Rows are points. Examples show where two turns around zero, p and q, send a point. Write where each new point lands after one turn and then the other. Backwards means that the second turn is done in reverse. Each puzzle has new turns, and all numbers are rounded.

Turn p:
[-12.5  23.4 -32.0] -> [29.9 24.4 15.4]
[ 3.2 -4.5 30.7] -> [-27.1  -3.5 -15.0]
[ -0.7 -22.7  12.8] -> [ -7.1 -19.7 -15.5]
[ 10.0   3.8 -11.4] -> [ 4.2 -1.2 15.0]
Turn q:
[-25.9  12.7  39.2] -> [-21.2 -17.7  40.1]
[ 11.2   6.5 -21.0] -> [  5.2  -2.4 -24.0]
[22.6  7.0 -2.1] -> [-13.3   8.0 -18.0]
[ -8.5 -18.0 -22.1] -> [29.1  4.2 -4.6]
[ 0.6 -8.2  6.0] -> [0.2 7.9 6.5]
Where do these land?
q, then p: [21.1 14.1  5.8] -> [22.1 10.7 -8.7]
q, then p: [  2.5 -12.5  18.0] -> [-12.0  17.0  -7.4]
p, then q: [  5.7 -10.1 -38.0] -> [-21.0  33.7  -1.0]
p, then q: [-11.8  21.8 -10.1] -> [-21.5 -10.8 -11.7]
p, then q: [-17.5 -13.3  24.3] -> [ 27.9  -9.4 -14.4]

Turn p:
[  7.3   9.3 -16.4 -36.7] -> [ 22.5 -16.2 -11.0  29.4]
[  2.9 -12.6  -4.9  26.5] -> [ -7.0  25.8   2.3 -13.2]
[ 1.1 11.6 -3.2 19.9] -> [  5.4   6.5  -4.3 -21.3]
[-24.5 -14.1 -14.5 -10.9] -> [-18.0   1.7 -22.3  17.5]
[13.2  6.0 38.9  1.2] -> [ -2.8 -17.8  35.2 -12.5]
Turn q:
[  9.0  16.8  23.2 -11.5] -> [-6.6 25.5  6.7 17.2]
[  5.7  -9.8 -28.9  -1.1] -> [  4.9 -11.0 -22.3 -17.9]
[ 5.9  8.7  0.1 -4.7] -> [-4.2  7.3 -6.2  4.8]
[ 14.4 -62.7 -11.7   4.0] -> [ 51.3  -9.0   1.4 -39.7]
[-20.0  16.6  -1.0  -5.2] -> [-25.5  -4.0   5.7   1.9]
[-4.2 13.2 10.5 23.1] -> [ -1.2 -12.7   7.8  24.7]
[-10.8  17.2   7.8  -4.6] -> [-18.7   4.0   6.9   9.0]
Where do these land?
q, then p: [  0.7 -16.2  -4.8  25.1] -> [ 1.0 19.0 20.1 12.2]
q, then p: [  3.5   7.3 -28.0  -2.4] -> [  0.4  10.5 -21.9  16.3]
p, then q: [ -1.4  11.6 -11.1  -2.6] -> [  5.8  -0.2 -14.3  -5.3]
p, then q backwards: [ -2.4  22.7  -1.5 -26.1] -> [  4.1  -5.2 -13.6  31.2]
p, then q: [ 11.6 -38.3  21.4  11.3] -> [-20.6   2.1  32.7  26.2]
q, then p: [ 7.2 37.5  1.3 -8.7] -> [ -7.0   3.8 -29.5 -24.6]
p, then q: [-19.1 -24.5  22.8   3.4] -> [-18.7 -13.9  30.6  -4.3]

Turn p:
[ 20.9 -11.9  -1.3  -0.5  -2.5  -8.1] -> [21.9 -1.1 -7.8 -9.9 -3.6  0.2]
[  4.1 -15.9   6.8 -16.7  -5.1 -26.6] -> [ 13.1   1.2   1.2 -14.2 -22.5  21.1]
[32.2 27.9  1.1 -6.7 -5.4  1.9] -> [  3.6 -15.1  -6.7 -29.3  27.3  -1.8]
[  3.2 -10.9  -2.4 -27.8  13.4   8.3] -> [ -4.6  24.3  -1.2 -19.7 -10.5  -6.5]
[12.8 26.7 17.5 26.4  4.1  2.2] -> [ -7.0 -23.3 -23.3   7.4  26.4   3.5]
[-40.2  13.6  -7.7 -13.4 -32.5 -15.9] -> [-16.9  -9.9  47.8   7.6  -7.0  24.1]
[-28.5  -5.2 -18.0  28.7  13.3   5.2] -> [-11.9  -7.7   4.3  36.2 -13.2 -22.1]
[ -4.5 -24.4   4.0  10.0  14.6  33.0] -> [  1.9  31.6 -14.1  22.0   3.1 -18.4]
Turn q:
[ -7.5 -22.3  11.6  -6.7  27.5  15.7] -> [-19.1  -2.1  19.6 -29.5   6.5  -8.4]
[-21.0  19.4  17.7  -1.5 -12.3  25.9] -> [ 23.9   3.0  15.1  -7.7 -28.9 -15.9]
[-33.4  16.9 -22.2 -11.5 -22.0 -22.6] -> [ 26.7 -29.7  13.0  34.8   1.2   6.5]
[  8.7  15.8 -22.4   7.5 -18.5   7.3] -> [ 19.4  -0.2 -23.4  14.0   2.4 -12.4]
[-3.9  4.8 11.7  2.5 18.0  7.4] -> [-13.8   3.6  10.0  -6.1 -10.4 -10.6]
[ 19.7 -19.3  -9.8  18.6 -13.8 -21.3] -> [ -6.1  -5.0 -31.2   1.1  10.8  26.3]
[  7.3   4.0  18.4 -22.5   5.4  19.8] -> [  5.0  26.2  19.3 -12.5   0.3  -9.7]
[ 30.0 -19.3  -5.0  13.6  15.7 -32.3] -> [-36.2   4.0 -22.3   6.0  18.0  24.2]
Where do these land?
q, then p backwards: [ 13.2  -4.5 -29.4 -17.9 -10.6  30.0] -> [37.6 -1.7 -9.0  8.5 -5.2 28.1]
q, then p: [ -7.8 -15.4  22.3 -41.0   3.4   8.9] -> [-21.5  14.2 -26.8 -18.3  16.7  23.9]
q, then p: [-11.4  -4.3  14.5  17.4 -14.0   5.4] -> [16.4 12.6 16.9 -8.8  9.3  3.1]
q, then p backwards: [ 26.2  -6.2 -19.3  11.0  -4.7   2.4] -> [17.4  3.6 19.6  9.3 16.0 14.2]
p, then q backwards: [  9.9  14.6 -35.5   3.4  23.0  20.1] -> [ -3.9   8.8 -20.2   3.4  29.4  33.8]
p, then q: [-11.4  -2.4  -5.9  20.2   4.3 -27.0] -> [ 11.0 -10.8 -19.8 -20.3   1.5  16.8]
q, then p: [-22.7  -2.5  21.7  -4.4   9.3   7.9] -> [ 2.0 14.2  1.9 -3.3  5.6 30.1]
q, then p: [ -7.6   9.4  25.9 -15.3 -26.5 -30.6] -> [  7.1  10.3 -11.1  14.4  46.9  -2.1]
p, then q: [ 11.6  11.2   5.6  26.5  15.6 -17.1] -> [ -1.6 -21.5 -15.6 -11.3  25.9   4.7]
